Each row of a before or after table is a point. One or more steps were done to the points. Then noise was added and the rows were shuffled. The steps act on columns, c1 being the first. What was done? A step turns or swaps two columns, mirrors them in a line or flattens them onto one, adds a multiple of one to another, or multiplies or shifts one. Angles are multiples of 10 degrees, from the lower column toward the higher: turns from -170 to 170, lines from 10 to 170 but not 90. Use the fewest steps. Two steps may share a column if one is a turn and the other turns, adds or multiplies; they go together, in the order done. Otherwise the lowest column goes first.

Before:
-0.02 +0.33 -0.70
+0.02 +0.06 -0.18
+0.13 -0.03 +0.04
-0.18 +0.31 -0.63
+0.23 +0.22 +0.36
+0.13 +0.42 -0.27
+1.41 -0.32 +0.67
-0.28 +0.42 -0.36
+0.07 +0.43 -0.21
-0.09 +0.01 -0.13
-0.63 +0.25 -0.19
-0.04 +0.73 +0.03
-0.50 -0.09 -0.13
+0.50 +0.76 +0.64
After (14 x 3):
-0.23 +0.08 -0.46
-0.26 -0.32 -0.65
-0.35 -0.37 -0.50
+1.19 +1.11 -0.03
-0.29 +0.11 -0.39
-0.04 -0.10 -0.17
-0.26 +1.07 -0.06
-0.03 -0.14 -0.05
-0.61 -0.38 +0.04
+0.00 +0.45 +0.06
+0.07 +0.09 -0.02
-0.26 -0.40 +0.20
-0.59 +0.35 -0.26
-0.48 -0.19 -0.31
Steps: turn c1 and c2 by 50 degrees; turn c2 and c3 by -40 degrees

Before:
+0.01 +0.42 +0.58 +0.66
-0.14 -0.32 +0.19 -0.46
+0.05 -0.20 +0.31 +0.10
+0.05 +0.02 +0.70 +0.45
+0.61 -0.68 -0.26 +0.39
+0.62 -0.82 +0.07 +0.20
-0.60 -0.69 +0.17 +0.04
-0.41 -0.52 +0.15 +0.00
After (8 x 4):
+0.48 +0.03 -0.44 -0.69
-0.19 +0.10 -0.27 -0.21
+0.30 -0.01 -0.34 -0.51
-0.41 +0.40 +0.52 -0.67
-0.41 +0.47 -0.60 +0.03
-0.55 +0.21 +0.23 -0.82
+0.04 -0.46 -0.22 -0.33
-0.31 +0.67 -0.51 +0.42
Steps: turn c1 and c3 by 150 degrees; swap c2 and c4

Before, 14 rows:
+0.10 +0.00 -0.12 -0.34 +0.55 +0.10
+0.26 -0.96 -0.42 -0.45 +0.03 -0.11
+0.52 -0.55 +0.33 -0.40 -0.11 +0.38
+0.53 +0.49 +0.69 +0.30 +0.84 -0.25
+0.05 +0.12 -0.53 -0.29 +0.38 +0.21
+0.05 -0.68 +0.05 -0.15 -0.11 -0.12
+0.10 +0.13 -0.58 -0.21 -0.03 +0.10
+0.16 -0.66 -0.24 +0.05 -0.19 +0.09
+0.17 -0.82 -0.06 -0.21 -0.16 +0.19
+0.28 +0.21 -0.08 -0.67 +0.25 -0.10
-0.27 +0.22 +0.64 -0.11 +0.73 -0.18
-0.04 +0.15 +0.61 +0.01 +0.85 -0.11
+0.36 -0.93 -0.14 -0.20 +0.24 +0.22
+0.01 -1.19 -0.05 -0.04 -0.14 +0.53
After (14 x 6):
-0.58 +0.17 +0.09 -0.19 +0.05 +0.11
+0.63 +0.23 -0.28 -0.10 +0.81 -0.24
+0.60 +0.18 -0.04 -0.01 +0.91 -0.15
-0.05 -1.20 +0.03 -0.05 -0.68 +0.72
-0.13 +0.02 +0.11 -0.31 +0.58 +0.15
+0.09 -0.67 +0.04 -0.16 -0.44 -0.15
+0.29 -0.54 +0.54 -0.39 -0.35 +0.47
-0.11 -0.95 +0.32 -0.20 -0.24 +0.30
-0.09 +0.22 +0.27 -0.69 +0.30 -0.16
-0.22 -0.67 +0.17 +0.04 -0.55 +0.11
-0.04 -0.83 +0.16 -0.21 -0.54 +0.21
-0.54 +0.11 +0.07 -0.27 +0.39 +0.31
+0.71 +0.46 +0.54 +0.32 +1.10 -0.32
-0.38 -0.96 +0.27 -0.47 -0.47 -0.15
Steps: swap c1 and c3; add 0.5 times c2 to c5; multiply c6 by 1.3

Before (12 x 8):
+0.25 -0.74 -0.28 +0.11 -0.50 +0.29 -0.49 +0.58
+0.05 +0.33 +0.67 +0.50 -0.47 -0.65 +0.42 +0.40
+0.09 +0.29 -0.17 +0.08 -0.16 -0.58 +0.30 +0.13
-0.39 -0.40 +0.24 -0.06 -0.14 -0.82 -0.46 -0.56
+0.18 +0.03 -0.13 -0.63 -0.24 -0.64 +0.03 -0.40
-0.26 +0.41 +0.57 -0.09 -0.50 -0.13 +0.08 +0.33
-0.12 +0.43 +0.43 +0.16 -0.41 +0.20 -0.47 -0.29
-0.56 -0.06 -0.29 +0.53 -0.46 +0.55 -0.41 +0.72
+0.45 +0.33 +0.71 -0.61 +0.69 -0.33 -0.52 +0.06
+0.43 +0.35 -0.11 -0.58 +0.37 +0.26 -0.09 -0.13
-0.14 -0.45 +0.77 -0.16 -0.36 -0.61 +0.56 -0.30
+0.28 -0.50 +0.86 +0.57 +0.20 -0.10 -0.22 +0.60
After:
-0.46 -0.20 -0.81 -0.16 -0.37 -0.61 -0.55 +0.02
-0.28 +0.54 -0.60 +0.55 +0.21 -0.09 -0.06 -0.85
+0.29 -0.21 +0.20 +0.07 -0.14 -0.59 -0.23 -0.06
-0.56 +0.11 -0.43 -0.05 -0.14 -0.80 +0.47 +0.45
+0.30 -0.31 -0.50 +0.50 -0.47 -0.64 -0.32 -0.61
+0.23 -0.41 -0.43 -0.09 -0.50 -0.12 +0.13 -0.52
+0.12 +0.10 -0.03 -0.63 -0.24 -0.65 -0.11 +0.41
-0.33 -0.18 +0.51 +0.54 -0.46 +0.55 +0.59 -0.58
+0.51 +0.46 -0.64 -0.60 +0.70 -0.34 +0.33 -0.30
-0.53 +0.75 +0.47 +0.09 -0.52 +0.29 +0.13 -0.44
+0.51 +0.21 +0.07 -0.59 +0.36 +0.25 -0.01 +0.15
+0.31 -0.05 -0.50 +0.15 -0.41 +0.21 +0.55 +0.13
Steps: turn c1 and c2 by -60 degrees; turn c2 and c7 by 150 degrees; turn c3 and c8 by -160 degrees

Before (13 x 9):
+0.00 -0.45 -0.24 -0.24 +0.06 +0.34 -0.17 +0.91 -0.34
+0.09 +0.09 -0.54 +0.22 +1.17 -0.36 +0.15 +0.17 -0.28
+0.40 +0.47 +0.16 -0.23 +0.45 -0.12 +0.19 -0.34 -0.09
+0.23 +0.07 -0.73 +0.62 -0.11 +0.25 -0.05 -0.43 -0.65
-0.13 +0.00 +0.11 -0.27 +0.74 +0.30 -0.18 +0.45 -0.04
+0.18 +0.29 -0.68 +0.29 +0.10 +0.23 -0.69 +0.16 +0.36
+0.30 +0.61 +0.21 +1.21 +0.07 -0.22 +0.27 +0.69 -0.02
-0.06 -0.17 -0.33 +0.16 +0.03 -0.57 -0.48 +0.41 -0.46
-0.15 +0.10 -1.21 -0.14 -0.43 +0.01 -0.07 -0.35 +0.03
-0.04 -0.14 +0.14 -0.82 -0.38 -0.16 -0.11 +0.31 -0.06
+0.54 +0.11 -0.67 +0.08 +0.53 -0.21 +0.04 +0.71 -0.06
+0.67 +0.53 +0.28 -0.21 +0.69 -0.44 +0.18 -0.45 +0.45
+0.42 -0.59 -0.47 +0.46 +1.07 -0.86 +0.17 +0.34 +0.12
After, 13 rows:
-0.23 +0.19 +0.69 +0.00 +0.82 +0.79 -0.02 -0.20 +0.43
+0.49 +0.12 -0.27 +0.47 +0.03 +0.02 +0.54 +0.21 +0.37
-0.11 -0.05 +0.56 -0.61 -0.48 -0.01 +0.13 +0.15 -0.07
-0.37 -0.07 +0.08 +0.38 -0.12 +0.05 +0.67 +0.40 -0.47
-0.19 +0.27 +0.61 +1.43 -0.17 +0.37 -0.17 +0.68 +0.00
+0.29 +0.01 +0.51 -0.07 +0.55 -0.25 +0.07 +0.70 -0.03
-0.02 +0.04 -0.84 +0.05 -0.29 -0.19 +0.04 -0.47 +0.05
-0.65 -0.23 -0.07 +0.67 +0.90 +0.72 +0.14 +0.66 +0.12
+0.35 -0.19 +0.16 -0.06 -0.26 -0.15 +0.05 +0.88 -0.33
-0.02 +0.18 +0.56 -0.03 +0.53 +0.45 -0.15 -0.17 -0.11
-0.33 +0.03 -0.14 +0.42 +1.04 +0.23 -0.03 +0.57 -0.29
+0.29 +0.04 -0.33 +0.83 +0.04 +0.14 -0.04 -0.45 -0.66
-0.03 +0.05 -0.26 +0.26 +0.24 +0.60 +0.03 +0.85 -0.06
Steps: turn c6 and c7 by -160 degrees; turn c1 and c6 by 70 degrees; multiply c2 by 0.4; shift c3 by +0.40; shift c4 by +0.20; turn c5 and c8 by 20 degrees

Before (9 x 11):
+0.55 -0.07 +0.14 +0.86 +0.20 -0.44 -0.14 +0.33 -0.27 +0.38 +0.07
+0.48 -0.15 -0.65 +0.65 +0.23 -0.08 +0.11 -0.35 -0.39 +0.35 -0.35
-0.14 +0.25 +0.50 -0.39 -0.09 +0.17 +0.30 -0.26 +0.27 +0.47 -0.35
+0.29 +0.71 +0.31 -0.08 +0.41 -0.13 -0.29 +0.04 -0.02 -0.51 +0.03
-0.68 +0.70 -0.01 +0.61 +0.32 +0.42 +0.35 -0.71 +0.22 +0.25 +0.52
+0.28 -0.03 -0.34 -0.58 +0.55 -0.02 +0.69 -0.75 -0.12 -0.57 +0.19
-0.01 +0.22 +0.42 +0.65 +0.01 +0.88 -0.08 -0.38 -0.23 -0.05 +0.14
-0.68 -0.20 +0.21 -0.05 -0.32 -0.61 -0.44 -0.72 -0.52 +0.29 +0.28
-0.24 -0.42 -0.38 +0.46 +0.59 +0.46 -0.18 +0.62 +0.52 +0.16 -0.46
After, 9 rows:
+0.31 +0.69 -0.59 -0.10 +0.41 -0.14 -0.28 +0.02 -0.02 -0.02 +0.03
+0.47 -0.14 +0.60 +0.66 +0.24 -0.07 +0.13 -0.36 -0.40 +0.61 -0.36
-0.13 +0.25 +0.15 -0.38 -0.07 +0.16 +0.30 -0.27 +0.27 -1.06 -0.35
-0.69 +0.71 +0.22 +0.62 +0.30 +0.40 +0.36 -0.70 +0.22 -0.16 +0.51
+0.25 -0.04 -0.34 -0.58 +0.53 -0.02 +0.69 -0.76 -0.13 +0.94 +0.18
+0.54 -0.08 +0.27 +0.87 +0.21 -0.45 -0.12 +0.33 -0.28 -0.52 +0.07
-0.23 -0.42 +0.34 +0.46 +0.56 +0.43 -0.16 +0.61 +0.54 +0.40 -0.46
+0.01 +0.21 -0.26 +0.66 +0.04 +0.88 -0.08 -0.37 -0.23 -0.56 +0.15
-0.67 -0.20 +0.16 -0.05 -0.33 -0.61 -0.43 -0.75 -0.51 -0.51 +0.26
Steps: turn c3 and c10 by -120 degrees; multiply c10 by 1.6

Before, 8 rows:
+0.37 +0.26 -0.12 -0.56 +0.22 +0.44 -0.04 -0.23 -0.33 +0.59 -0.10 +0.01
-0.11 -0.09 -0.17 +0.02 -0.01 -0.03 -0.04 +0.60 +0.13 +0.63 -0.10 +0.47
+0.43 -0.16 -0.73 +0.04 +0.13 +0.47 -0.23 +0.71 +0.18 -0.08 -0.07 -0.12
+0.04 -0.51 +0.15 +0.02 -0.21 -0.01 -0.18 +0.39 +0.06 +0.42 -0.22 -0.25
+0.26 -0.71 +0.31 +0.08 -0.69 -0.35 -0.83 +0.37 +0.40 +0.19 +0.09 +0.13
-0.55 +0.05 -0.07 -0.91 +0.11 -0.52 +0.23 -0.45 -0.18 -0.25 -0.19 -0.43
-0.22 +0.12 -0.58 -0.18 -0.25 +0.39 -0.36 +0.47 -0.46 +0.86 +0.62 +0.04
+0.36 +0.07 +0.43 -0.05 -0.51 +0.10 -0.13 +0.46 +0.42 +0.07 -0.52 -0.36
After (8 x 12):
-0.07 -0.51 -0.12 -0.04 -0.02 -0.13 -0.01 +0.60 +0.13 +0.59 -0.08 -0.20
+0.00 +0.32 +0.18 +0.05 -0.25 -0.07 +0.16 +0.39 +0.05 +0.45 -0.20 -0.47
-0.57 +0.39 -0.07 -2.50 +0.24 +0.03 +0.01 -0.37 -1.11 -0.27 -0.20 +0.15
+0.46 +0.15 -0.70 +0.07 -0.18 -0.11 -0.19 +0.60 +0.21 -0.04 -0.07 -0.12
+0.33 -0.01 +0.30 +0.10 -1.07 -0.07 +0.37 +0.41 +0.42 +0.15 +0.08 -0.71
+0.36 -0.07 -0.10 -1.47 +0.03 +0.06 -0.21 -0.31 -0.85 +0.60 -0.10 +0.27
+0.36 +0.40 +0.43 -0.28 -0.38 -0.08 +0.44 +0.46 +0.34 +0.06 -0.51 +0.10
-0.22 -0.03 -0.57 -0.35 -0.41 -0.08 +0.09 +0.41 -0.59 +0.88 +0.60 +0.15
Steps: turn c2 and c12 by 100 degrees; multiply c4 by 3; turn c4 and c9 by 20 degrees; turn c5 and c7 by -70 degrees; flatten c6 and c8 onto the line at 100 degrees

Before:
+0.18 -0.01 +0.29 -0.11 -0.18 -0.57 -0.15 +0.42 -0.26 -0.15 +0.13 +0.52 +0.35 +0.49
+0.60 +0.31 -0.37 +0.34 -0.09 -0.41 +0.40 -0.14 -0.64 -0.10 -0.06 -0.09 -0.11 +0.33
+0.30 +0.97 -0.17 +0.60 -0.51 -0.81 -0.57 -0.08 +0.30 -0.01 -0.15 +0.02 -0.15 +0.41
-0.12 +0.50 -0.47 +0.23 +0.12 -0.16 -0.50 +0.91 -0.11 +0.19 -0.44 -0.40 +0.62 -0.39
-0.31 +0.12 -0.44 +0.41 +0.24 -0.87 +0.11 +0.09 -0.32 +0.81 -0.14 -0.28 -0.35 -0.19
+0.05 +0.50 -0.15 -0.49 -0.18 -0.60 +0.27 -0.85 +0.19 -0.47 -0.21 -0.83 +0.40 +1.19
+0.52 +0.39 -0.53 -0.24 +0.19 +0.17 -0.23 +0.70 -0.28 +0.18 -0.20 +0.11 +0.19 +0.62
+0.47 +0.25 -0.01 +0.10 +0.70 +0.34 -0.21 +0.07 +0.48 +0.86 -0.14 -0.25 +0.40 +0.06
-0.53 +0.19 -0.40 +0.13 -0.32 -0.70 +0.27 -0.11 +0.50 +0.33 +0.15 +0.44 +0.55 +0.03
+0.65 -0.12 -0.65 +0.08 +0.76 -0.31 +0.13 +0.18 -0.34 -0.71 +0.03 +0.41 -0.56 +0.31
-0.18 +0.53 -0.46 +0.00 -0.33 +0.19 -0.02 +0.70 +0.08 +0.63 +0.89 -0.21 +0.00 -0.12
+0.47 +0.17 -0.58 -0.27 -0.86 -0.39 -0.33 +0.37 -0.52 +0.19 +0.23 -0.14 +0.16 -0.08
After:
+0.22 +0.49 -0.59 +0.19 +0.12 -0.15 -0.30 +0.89 +0.00 -0.26 -0.01 -0.11 +0.75 -0.44
+0.31 +0.55 -0.37 +0.01 -0.34 +0.16 +0.05 +0.69 -0.12 +0.63 -0.90 -0.14 -0.23 -0.14
+0.57 +0.15 -0.14 -0.22 -0.63 -0.61 -0.58 +0.34 -0.61 +0.15 -0.21 -0.07 +0.08 -0.10
+0.26 +0.12 -0.38 +0.43 +0.33 -0.90 +0.33 +0.09 +0.08 -0.49 -0.74 -0.20 -0.15 -0.19
+0.10 +0.21 +0.22 +0.13 +0.47 +0.58 -0.46 +0.07 +0.53 -0.18 -0.75 -0.31 +0.55 +0.04
+0.67 +0.27 +0.42 +0.37 +0.10 -0.57 -0.07 -0.16 -0.45 -0.03 +0.13 -0.34 -0.10 +0.34
+0.19 +0.50 +0.16 -0.54 -0.27 -0.55 +0.11 -0.83 +0.31 +0.11 +0.52 -1.63 +0.39 +1.17
+0.24 +0.22 -0.40 +0.13 -0.47 -0.56 +0.55 -0.10 +0.59 +0.19 -0.41 +0.45 +0.47 +0.01
-0.25 +0.02 +0.15 -0.14 -0.06 -0.66 -0.25 +0.40 -0.10 +0.28 +0.05 +0.16 +0.26 +0.49
+0.85 -0.13 +0.16 +0.09 +0.84 -0.31 -0.32 +0.22 +0.09 +0.09 +0.61 +0.19 -0.64 +0.31
+0.60 +0.43 -0.06 -0.24 +0.26 +0.09 -0.50 +0.71 -0.26 -0.12 -0.13 -0.34 +0.26 +0.61
+0.07 +0.97 -0.21 +0.59 -0.58 -0.75 -0.61 -0.07 +0.42 -0.19 +0.05 -0.24 -0.10 +0.40
Steps: turn c1 and c7 by -40 degrees; turn c1 and c3 by 60 degrees; turn c5 and c9 by 20 degrees; turn c6 and c9 by -20 degrees; turn c10 and c11 by -110 degrees; turn c10 and c13 by -20 degrees; add -0.7 times c14 to c12
